Each point is reached from the start by the listed moves, each made once or not at all, plus a little noise. Say if it took an odd or an even number of moves. Then give how often each move was made.
(in the rows, 128 means zero)

Moves:
(1): [124 134  71  90]
(2): [124 162 165 120]
(3): [161 136 106 122]
Start: [ 92 134 131  87]
Points:
[126 145 112  79] -> odd (0, 0, 1)
[119 175 149  69] -> even (0, 1, 1)
[120 145  56  40] -> even (1, 0, 1)
[ 89 178 111  45] -> even (1, 1, 0)
[111 181  83  31] -> odd (1, 1, 1)

Moves:
(1): [128 120 128 127 143  95 156]
(2): [140  84 115 133 181 148 158]
(3): [112 146 130 124 155 123 108]
(4): [115 103 111 165 118 109 141]
(5): [112  99 118 100 128 131 132]
(6): [111  83 168 169 139 132 173]
Start: [106 134 122 128 156 155 134]
Points:
[ 59  87  99 131 190 101 160] -> even (1, 0, 1, 1, 1, 0)
[ 84   7 141 143 237 151 241] -> even (1, 1, 0, 0, 1, 1)
[ 76  65 146 206 155 139 191] -> even (0, 0, 0, 1, 0, 1)
[ 88  81 160 167 182 126 208] -> even (1, 0, 0, 0, 0, 1)
[ 72  99 163 164 209 121 184] -> odd (1, 0, 1, 0, 0, 1)

Moves:
(1): [131 113 199 122  87 147 123 161 106 145 144 156]
(2): [108 198 136 153 166 120 144 130 124 124  82 124]
(3): [108 117 142 158  97  98 123 153 137 137 110 136]
(4): [154 167  75 135  79 115 121  82 170 157 112 182]
(5): [134 149 119 149 132 182  81 119 117 105 161 156]
(6): [126 149 104 156 135 192 147  93 149 109 135 127]
(7): [132 144 136 153 169 110 130 109 151 129 134 148]
(8): [ 93 137  95 125 110 108 165 165 130 164 128 122]
(9): [115 128 109  96 113 146 160 165 148 105 129 117]
Start: [132 126 164 113 135  91 133 174  85 126 148 113]
Points:
[110 182 103 174  79  12 158 167 153 207 108 197] -> even (0, 0, 1, 1, 0, 0, 1, 1, 0)
[ 80 249 116 186 202 112 200 161 128 137 122 129] -> even (0, 1, 0, 0, 0, 1, 1, 1, 0)
[103 161  81 143  36  27 157 194 136 195 117 176] -> odd (0, 0, 1, 1, 0, 0, 0, 1, 0)

Moves:
(1): [143 153 129 129 117 133 130 119 138 104 126 126]
(2): [136 124 156 161 120 105 128 142 118 144 144 118]
(3): [122 119 137 121 122 104 121 136 162 133 114 144]
(4): [117 125 101 125 137 131 153 100 139 130 148 143]
(5): [102 180 107 124 165 160 130 159 137 131 124 155]
(6): [117 114 130 147 126 142 145 112 144 105 118 126]
(7): [140 138 124 106 130 129 152 142 129 123 146 147]
(8): [153  95  96 205 110 116 138 141 131 142 104 131]
(9): [130 111 133 112 121 124 133 124 138 144 113  96]
(10): [124 135 110 114  94 137 160 124 102 145 108 126]
(11): [132 136 124 142 155 165 130 105 120 147 122 138]
(12): [135 135 123 128  88 159 108 119 132 128 127 119]
Start: [126 124 146 136 128 138 125 139 114 126 125 133]
Points:
[157 160 170 185  96 190 109 112 111 141 133 121] -> even (1, 1, 0, 0, 0, 0, 0, 0, 0, 0, 1, 1)
[113 114 107 104  97 145 192 104 110 161 113 115] -> odd (0, 0, 0, 1, 0, 0, 0, 0, 1, 1, 0, 0)
[122 120 109  91 118 161 207 100 132 176 112 157] -> even (0, 0, 1, 1, 0, 0, 1, 0, 1, 1, 1, 0)
[163 150 144 113 140 177 157 119 127 134 124 127] -> even (1, 0, 0, 0, 0, 0, 1, 0, 1, 0, 1, 0)
[166 101 107 173   7 159 190 136 166 127  60 122] -> even (1, 0, 1, 0, 0, 1, 1, 1, 1, 1, 0, 1)
[117 203 135 154 112 163 161 170  95 140 119 144] -> even (1, 1, 0, 0, 1, 0, 0, 0, 0, 1, 0, 0)
[122 159  68 226 103 213 159 119 165  99 107 165] -> even (1, 0, 0, 1, 1, 1, 0, 1, 0, 0, 0, 1)

Moves:
(1): [130  84 113 107 125 114 148 115 153 161 124 113 139 129 108 117 101 138
 137 111 116]
(2): [166 137 128 133 109 136 152 125 119 146 147 106 137 107 121 127 160 126
 135 117 128]
(3): [111 150 132 108 113 113 107 144 125 130 135 132 125 146 127 123 115 139
 124 159 138]
(4): [135 127 118 131 133 119 128 139 124 124 137 134 135 117 143 128 102 139
 140 138 115]
(5): [130 127 138 123 161 127 144 117 119 128 111 124 117 109  98 118 141 120
 153 117 116]
(6): [108 142 129 139 140 134 140 112 123 142 128 129 127 128 131 122 122 134
 131 148 136]
(7): [127 130 148 127 127 123 149 133 135 110 119 116 135 153 126 139 137 133
 136 100 115]
(8): [123 131 137 103 127 132 142 125 132 122 140 142 119 146 130 105 142 115
 119 125 114]
(9): [134 146 110 122 154 123 142 148 134 137 123 126 120 153 128 135 122  94
 128 128 117]
(10): [ 98 125 115 152 126 121 120 127 102 144 134 162 138 136 128 135 146 120
 114 107 119]
(11): [135 126 127 111 126 128 127 119 126 136 146  93 115 107 152 128 133 106
 130 110 160]
(12): [158 144 118 126 118 118 119 104 122 140 129 140 118 141 130 133 105 130
 146 138 124]
(13): [143 123 125 109 137 116 126 133 147 118 118 136 144 122 120 162 114 136
 141 120 129]
(14): [144 111 131 137 152 124 117 134 133 129 145 131 144 138 120 132 118 128
 110 111 140]
(15): [131 115 132 109 135 124 138 132 116 124 123 139 125 135 120 134 138 133
 132 134 131]
(16): [120 140 130 133 122 114 160 138 130 130 144 105  98 117 118 151 154 147
 129 144 106]
(17): [121  98 155 156 120 115 119 107 126 116 136 110 152 157 129 135 169 102
 124 121 112]
(18): [147 126 128 131 133 113 125 126 138 145 129 121 132 116 151 120 126 150
 127 110 147]
Start: [140 155 120 126 142 122 142 140 114 118 126 128 164 124 139 129 104 168
 133 125 152]
Points:
[133  83 157 103 174  59 180 133 121 141 151  81 167 159  64 145 144 177
 147 126 118] -> odd (1, 0, 1, 0, 1, 0, 0, 0, 0, 0, 0, 0, 0, 1, 1, 1, 1, 0)
[173 157 119 106 130  61 162 172  97 132 149 155 218 128 153 169 118 225
 157  88 155] -> even (0, 1, 1, 1, 0, 0, 1, 0, 0, 1, 0, 0, 1, 0, 1, 0, 0, 1)
[183 138 128  54 182  72 249 166 124 173 170  37 139 136  73 153 146 154
 170  78 137] -> even (1, 1, 1, 0, 1, 0, 1, 0, 1, 0, 1, 0, 0, 1, 1, 1, 0, 0)
[216 174 127 112 167  29 191 155  92 151 160 144 182 128 102 200 119 232
 180  84 123] -> even (0, 1, 1, 1, 1, 0, 1, 0, 0, 1, 0, 1, 1, 1, 1, 1, 0, 1)
[133 163  91 106 203  86 221 104 109 167 126 164 160 180 107 113  68 139
 187  84  69] -> odd (1, 0, 0, 1, 1, 1, 1, 1, 1, 1, 0, 1, 0, 0, 0, 0, 0, 0)

Moves:
(1): [143 167 145 135 137 155 124 136 145 119 132 142 124 133 151 137 134 133
 104 139 129 114 124 122 123 126 130]
(2): [139 118 133 136 125 110 123 119 142 104 142 115 119 132 121 140 137 133
 131 105 104 124 126 112 131 143 114]
(3): [127 142 127 133 131 123 126 128 123 145 127 126 119 129 141 127 130 110
 137 122 135 134 132 129 137 125 134]
(4): [132 121 114 128 129 136 137 136 119 149 117 125 126 133 115 132 127 126
 115 126 107 135 133 118 122 137 139]
(5): [116 138 112 127 124 140 140 124 134 129 119 127 121 133 120 133 120 127
 124 129 128 114 117 122 114 114 128]
(6): [114 111 127 115 130 143 133 128 130 130 134 138 118 142 130 127 122 111
 112 116 122 106 151 135 143 102 109]
(7): [142 129 136 138 106 132 109 134 140 121 129 139 138 129 126 137 128 122
 118 133 152 131 108 131 127 119 109]
(8): [142 121 127 142 124 137 144 126 127 139 107 115 126 134 144 125 132 121
 142 158 130 115 151 131 146 133 139]
(9): [119 121 142 110 148 108 130 127 118 152 149 146 118 140 124 125 151 122
 138 141 135 142 103  97 138 134 137]
(10): [125 109 117 129 134 136 124 132 130 135 134 129 123 113 144 132 129 124
 147 135 126 125 130 132 145 148 110]
(11): [132 135 120 118 123 125 115 124 128 132 120 130 138 127 137 116 125 114
 123 121 104 139 126 136 138 124 129]
(12): [118 136 121 115 126 142 117 120 132 124 142 130 137 121 124 145 129 128
 126 118 123 136 138 123 128 126 138]
(13): [136 154 150 115 121 105 139 109 128 110 118 133 112 136 149 134 114 128
 111 152 130 129 151 113 109 139 148]
(14): [127 122 138 144 107 125 138 144 119 125 129 125 120 145 113 143 124 127
 151 121 126 119 129 125 122 121 119]
(15): [137 130 129 145 111 131 145 135 123 137 116 137 127 105 120 123 134 124
 144 124 123 145 128 125 121 127 121]
(16): [137 116 119 131 137 136 131 129 127 125 126 136 135 161 154 118 128 110
 130 117 118 147 119 119 120 116 139]
(17): [133 126 111 101 126 122 160 135 117 103 121 152 140 139 125 139 113 123
 117 109 135 144 126 127 141 128 125]
(18): [128 133  98 119 126 133 124 127 147 129 124 126 122 146 124 113 136 135
 150 125 123 137 123 125 140 151 121]
(19): [125 122 117 130 104 116 123 130 134 129 128 128 101 132 124 110 113 134
 113 140 115 135 126 122 134 116 115]
(20): [146 111 126 132 127 125 117 143 153 139 144 125 136 136 131 123 149 147
 123 129 114  97 145 120 127 127 130]
(21): [118 125 135 137 127 116 134 132 138 133 117 137 132 133 123 125 128 135
 119 129 123 113 116 145 128 136 143]
(22): [133 126 115 128 154 123 120 142 109 103 123 127 108 126 126 132 148 124
 119 133 121 133 133 146 109 128 129]
(23): [111 125 131 149 138 129 140 142 139 138 131 153 122 131 109 144 111 134
 120 138 124 146 139 121 136 133 101]
(24): [110 136 114 155 131 126 120 112 112 150 108 139 109 133 133 116 123 137
 121 123 128 117 130 126 137 130 128]
Start: [152 123 127 135 133 121 128 132 114 141 118 114 123 115 124 115 140 148
 121 118 141 108 163 126 135 132 104]
Points:
[129 169 133 159 203 118 139 138  99 167 100 200  65 182 156 144 155 145
  46 153 100 140 171  75 105 158 155] -> even (1, 0, 0, 1, 0, 0, 0, 0, 1, 0, 0, 1, 1, 0, 0, 1, 0, 0, 0, 0, 1, 1, 1, 1)
[157 149  54 169 103 141 130 165 190 153  82 212 103 211 150  90 111 163
  49 113  95 105 126 107 165 116  66] -> even (1, 0, 0, 0, 1, 0, 1, 0, 0, 0, 1, 0, 0, 0, 0, 1, 1, 1, 1, 1, 1, 0, 1, 1)
[146 155 145 115 130 154 184 151 126  91 127 198 107 198 158 177  92 117
  68 105 127 123 216  86 131  99  89] -> even (1, 0, 0, 0, 0, 1, 0, 0, 0, 0, 0, 1, 1, 1, 0, 1, 1, 0, 0, 0, 0, 0, 1, 0)
[149  99 135 188  97  49 134 140 129 186 130 164  38 138 125 112 144 164
 138 138  60 118 188  44 166 163  47] -> odd (0, 1, 0, 0, 0, 0, 0, 0, 1, 1, 1, 0, 1, 1, 1, 0, 0, 0, 1, 1, 0, 0, 1, 1)
[142 166 132 119 140 115 158 156  91 154 113 149   7 184 137 138 144 113
  65 157 109  90 182  74 106  94 111] -> even (1, 0, 1, 1, 1, 1, 0, 0, 1, 0, 0, 0, 1, 1, 0, 0, 0, 0, 1, 0, 0, 1, 0, 0)
[157 111 137 111 122  81 145 137  83 136 101 132  38 174 150 105 147 106
 108 175  99 103 207 105 150 104 105] -> even (0, 0, 0, 0, 0, 1, 0, 1, 1, 0, 1, 0, 1, 1, 0, 0, 0, 0, 1, 0, 0, 1, 0, 0)

Moves:
(1): [133 135 120 136 150 120 138 133 120 137 132 152 144 129 129 125 134 132
 128 140 126 132 116 126 124 129 143]
(2): [128 144 129 133 145 125 137 112 130 130 121 132 109 140 129 143 120 127
 136 120 124 119 132 140 132 117 135]
(3): [126 127 135 133 128 133 130 138 123 128 130 121 122 124 119 118 124 126
 135 127 119 131 135 150 125 124 133]
(4): [135 127 111 131 140 132 128 134 125 128 136 124 135 139 123 136 130 113
 125 132 132 120 137 127 138 130 114]
(5): [115 141 117 136 111 125 123 145 110 125 128 111 133 146 117 128 125 133
 128 123 131 128 105 120 112 122 137]
(6): [135 135 129 125 122 140 128 125 129 142 144 130 133 118 136 133 116 135
 130 126 126 126 122 143 139 131 138]
(7): [113 105 116 138 135 160 140 129 120 124 126 129 121 134 141 135 130 116
 127 111 135 135 128 132 144 135 107]
(8): [119 108 112 130 128 137 117 163 136 144  99 139 140 123 123 132 113 131
 124 120 141 121 123 111 137 144 124]
(9): [133 128 147 120 125 134 156 157 145 124 145 113 142 125 121 127 127 119
 126 109 135 146 126 130 119 140 128]
(10): [132 125 119 121 110 137 140 133 122 130 122 128 116 127 124 135 124 124
 132 127 115 122 119 111 135 119 122]
(11): [134 122 144 133 125 138 126 128 129 129 137 143 128 124 125 126 129 144
 122 134 125 123 120 135 129 112 134]
(12): [103 121 143 131 111 114 123 127 110 142 116 139 122 138 121 125 122 115
 122 122 115 135 119 145 130 134 122]
(13): [130 124 124 121 132 127 127 121 143 135 143 131 126 127 137 119 141 150
 134 151 140 140 146 143 126 120 135]
(14): [141 142 121 138 110 126 146 133 113 129 142 147 122 133 116 143 129  96
 126 129 140 128 128 133 120 139 120]
(15): [121 136 118 115 113 144 146 130 124 120 114 136 127 133 124 117 109 118
 132 136 118 115 124 130 137 129 119]
(16): [125 138 152 132 129 132 111 130 131 118 116 102 143 131 125 130 140 118
 147 147 124 136 143 126 122 138 142]
(17): [121 109 138 133 130 107 137 130 119 123 129 127 131 121 133 120 133 126
 130 139 126 116 122 133 120 119 135]
(18): [132 121 121 129 139 133 127 117 124 122 117 124 136 129 116 133 133 140
 133 126 134 132 130 134 135 132 117]
(19): [143 124 142 138 144 118 126 132 122 122 141 128 123 139 119 152 116 144
 126 132  98 127 122 120 137 166 135]
(20): [142 153 129 108 136 131 133 118 123 146 137 126 119 134 132 117 108 108
 132 129 131 112 140 109 122 131 136]
(21): [108 139 140 136 138 127 127 143 131 126 136 108 126 106 149 126 120 160
 135 133 129 120 126 120 141 126 113]
(22): [128 128 119 126 125 134 132 124 151 120 135 124 131 142 124 117 101 124
 139 129 132 137 113 104 132 138 124]
(23): [150 119 127 137 119 148 135 122 134 132 119 121 112 130 148 129 136 115
 132 136 118 119 122 145 129 131 106]
(24): [134 130 144 129 132 134 124 126 124 119 122 127 123 138 138 131  97 108
 106 134 123 145 137 149 107 112 121]
Start: [116 114 107 133 127 155 124 125 127 109 115 130 123 126 117 149 114 132
 141 126 136 117 135 140 109 128 132]
Points:
[103 149 138 173 124 222 212 200  72  94 147 112 130 144 117 171  53  78
 158 146 115 111 106 196 107 102 126] -> even (1, 1, 1, 1, 1, 1, 1, 0, 1, 1, 1, 0, 0, 1, 1, 1, 1, 0, 0, 0, 1, 0, 0, 1)
[111  67 137 143 176 195 167 189 155 117 154 105 129 116 119 135  53 184
 167 131 143 122 131 124 138 181 116] -> even (0, 0, 1, 0, 0, 0, 1, 1, 1, 0, 1, 0, 1, 0, 0, 0, 1, 1, 1, 1, 1, 1, 0, 0)
[142 100 138 127 118 171 203 186 107 132 127 187 126 161  68 138   7  89
 140 163 104 133 110 153  97 167 133] -> even (1, 0, 1, 0, 0, 0, 0, 1, 1, 1, 1, 1, 1, 1, 1, 0, 1, 1, 1, 1, 0, 1, 0, 1)
[152  72 114 162 171 198 161 110 107 147 167 158 112 161 128 144  77 126
 164 169  99 110 116 191 146 171 121] -> even (1, 0, 1, 1, 0, 1, 1, 0, 0, 0, 1, 1, 1, 0, 0, 0, 1, 1, 1, 1, 0, 1, 1, 0)
[156  97 115 160 160 178 161  95 145 127 143 154 114 129 133 131 101 170
 181 176 125 112 113 211 120 102 152] -> even (1, 1, 1, 0, 0, 1, 0, 0, 0, 0, 1, 0, 1, 0, 0, 0, 1, 1, 0, 0, 0, 1, 1, 0)
[ 69  90  88 163 118 199 124 204  98 121  98  76 147 117 136 172  92 138
 165 134 143  91 108 107 145 142 112] -> odd (0, 0, 0, 1, 1, 1, 1, 1, 0, 1, 0, 0, 0, 0, 0, 1, 1, 0, 0, 0, 1, 0, 0, 0)
[164 144 131 148 164 180 205 169 135 101 169  95 141 147 111 138  75 102
 200 202 116 109 146 150 116 202 111] -> odd (1, 0, 1, 1, 0, 0, 0, 0, 1, 0, 0, 0, 1, 1, 1, 1, 1, 1, 1, 1, 1, 1, 1, 0)

Moves:
(1): [133 131 118 136 121 120 116 117 119 141 128 109 118 143 128 132 128 122
 109 120 110 142 123 131 121 136 145]
(2): [104 114 133 118 132 100 129 140 128 137 129 119 133 122 126 121 128 120
 134 111 128 115 135 124 124 136 133]
(3): [137 147 136 113 112 131 132 103 130 137 142 151 119 127 147 144 127 139
 130 134 141 117 118 124 117 141 121]
(4): [138 129 124 114 121 128 115 118 113 115 112 141 134 117 125 128 114 107
 133 131 116 136 126 124 138 128 133]
(5): [131 123 130 127 122 124 117 126 120 129 130 130 114 132 128 123 126 126
 132 126 125 123 111 136 121 114 117]
(6): [122 123 122 122 123 134 125 137 124 153 136 128 128 145 146  95 129 104
 132 134 131 129 123 116 139 134 133]
(7): [126 137 131 135 127 123 126 117 143 109 112 128 129 129 133 135 149 130
 123 127 101 131 125 143 131 133 119]
(8): [133 132 130 120 116 127 121 137 134 134 114 123 127 143 119 130 112 131
 139 141 113 121 129 104 115 126 126]
(9): [137 133 125 140 117  98 141 127 123 121 115 118 134 116 151 140 130 121
 130 122 122 117 126 135 124 131 135]
(10): [113 132 124 131 139 122 137 119 106 130 128 136 130 128 125 127 130 135
 132 132 130 130 125 130 140 131 134]
(11): [148 133 136 126 134 120 121 123 140 131 132 126 126 125 138 124 130 124
 123 126 116 112 136 133 124 126 120]
(12): [116 112 122 129 132 110 126 122 121 144 127 119 139 120 125 132 114 136
 135 135 145 125 134 129 140 119 132]
(13): [135 124 134 141 133 114 127 145 124 135 114 127 115 127 116 122 133 136
 127 115 122 125 121 127 145 121 130]
(14): [123 137 134 140 116 129 131 133 116 116 142 121 106 153 128 128 140 109
 118 130 123 133 135 129 130 130 143]
(15): [127 117 128 126 128 121 136 126 130 124 121 124 128 126 134 136 107 125
 137 116 143 125 123 142 128 128 131]
(16): [126 129 122 138 134 134 127 129 133 137 134 133 129 123 131 135 134 129
 133 133 124 121 127 137 135 129 129]
(17): [109 116 121 139 120 143 147 129 116 131 113 124 128 122 130 118 107 128
 128 145 128 121 128 118 140 126 129]
(18): [136 148 125 144 117 133 128 148 126 103 114 124 133 138 118 123 140 112
 122  98 151 113 123 120 134 122 120]
(19): [128 155 137 119 124 140 108 129 120 123 141 126 134 130 128 132 112 137
 116 126 107 138 115 148 128 115 117]
(20): [125 124 122 127 133 127 129 128 123 120 137 136 112 123 143 131 115 137
 140 135 127 133 148 128 122 124 124]
(21): [137 136 118 113 116 128 121 120 132 134 134 130 132 122 143 128 122 138
 128 137 131 116 145 146 121 115 146]
(22): [132 129 134 130 119 127 136 128 136 135 116 133 134 135 135 134 139 113
 119 129 114 129 129 137 117 128 120]
(23): [128 140 126 116 133 136 126 116 128 138 121 124 128 125 126 130 138 119
 136 133 135 126 132 127 128 115 130]
(24): [127 137 126 125 158 119 120 115 136 137 143 142 130 113 121 131 115 129
 113 126 133 139 116 118 130 123 145]
Start: [129 122 128 123 115 128 135 123 150 106 128 154 121 123 128 141 110 120
 122 128 111 132 134 135 163 122 161]
Points:
[109 138 130 171 114  52 143 138 146 143  85 131 107 126 158 112 141  36
 107  98  92  71 116 143 205  90 174] -> odd (0, 1, 0, 0, 1, 1, 1, 0, 1, 0, 1, 1, 1, 1, 0, 1, 1, 1, 0, 0, 0, 1, 1, 1)
[113 174 111 109  84 107  96  42  98 128 128 171  98 130 152 180  27 122
 108 168  63 128  94 172 177  96 205] -> odd (1, 0, 1, 1, 1, 0, 1, 1, 0, 1, 0, 1, 0, 1, 1, 1, 1, 0, 1, 0, 1, 0, 0, 1)
[106 119 121 130  85  64 142 101 114 173 122 133  87 141 153 154  56 128
 130 139 102  71 150 145 179 121 214] -> odd (1, 1, 1, 0, 0, 0, 0, 1, 0, 1, 1, 1, 1, 1, 1, 1, 1, 0, 0, 0, 1, 0, 0, 0)
[ 81 141 105 136 106 137 138 107  93 118 160 158 106 121 156 147  59 147
 128 176 102 124 167 174 194  88 191] -> even (0, 0, 0, 0, 0, 0, 0, 0, 0, 1, 0, 1, 0, 1, 0, 1, 1, 0, 1, 1, 1, 0, 0, 0)
[104 134 106 133 105  67 138 122 116 169 122 116  92 131 163 107  99  66
  96 121  97 115 138 127 184 109 249] -> even (1, 1, 0, 0, 0, 1, 0, 0, 1, 0, 0, 0, 1, 1, 0, 0, 1, 0, 0, 0, 1, 0, 1, 1)
[122 157 119 120 113  45  79 102 131 133 138 132 108 133 178 143  68  65
 108 132  18 132 140 141 172 118 201] -> even (1, 1, 0, 1, 0, 1, 1, 1, 1, 0, 1, 1, 0, 1, 0, 1, 0, 0, 1, 1, 0, 0, 0, 1)
[165 172 117 117  71  71  83  97 129 142  93 111 108 147 178 149  82  68
 122 134  32 109 135 186 190  87 207] -> odd (1, 0, 0, 1, 0, 1, 1, 1, 1, 0, 1, 1, 1, 1, 1, 1, 0, 0, 1, 0, 1, 0, 1, 0)
[125 164 124 126  93  36 128  93 124 177 123 139 100 160 177 150 101  38
 122  99 121  72 104 131 155 116 197] -> odd (1, 1, 1, 0, 1, 1, 0, 1, 1, 1, 1, 1, 0, 1, 1, 1, 0, 1, 0, 0, 0, 1, 1, 1)
[140 153 125 153  66 115 128 118 140 129 120 160  82 149 174 113 124  96
 118 133 116  62 126 155 203  97 162] -> even (0, 0, 1, 0, 1, 1, 1, 0, 0, 0, 1, 1, 1, 1, 0, 1, 1, 1, 0, 0, 1, 0, 0, 0)
[155 172 104 131 133  71 116  52 154 132 121 163 100 101 194 175 130 107
 105 136  46 114 142 201 141  92 187] -> even (1, 0, 0, 0, 1, 0, 1, 0, 1, 1, 1, 0, 0, 0, 0, 1, 0, 0, 0, 1, 1, 1, 1, 1)
[149 165 115 110  79 124 116 121 120 123  75 148 130  95 144 152  59 114
 139 158  57 100 131 148 185  76 181] -> odd (0, 0, 0, 1, 0, 0, 0, 1, 1, 0, 0, 0, 1, 0, 0, 1, 1, 0, 1, 0, 1, 0, 1, 0)
[141 180 120 164  86 100 125 130 108 106 139 119 108 169 174 133 110  59
  96  84  90 111 111 176 186 124 188] -> even (1, 0, 0, 0, 0, 1, 0, 0, 1, 1, 1, 0, 0, 1, 1, 1, 0, 1, 1, 0, 0, 0, 0, 0)
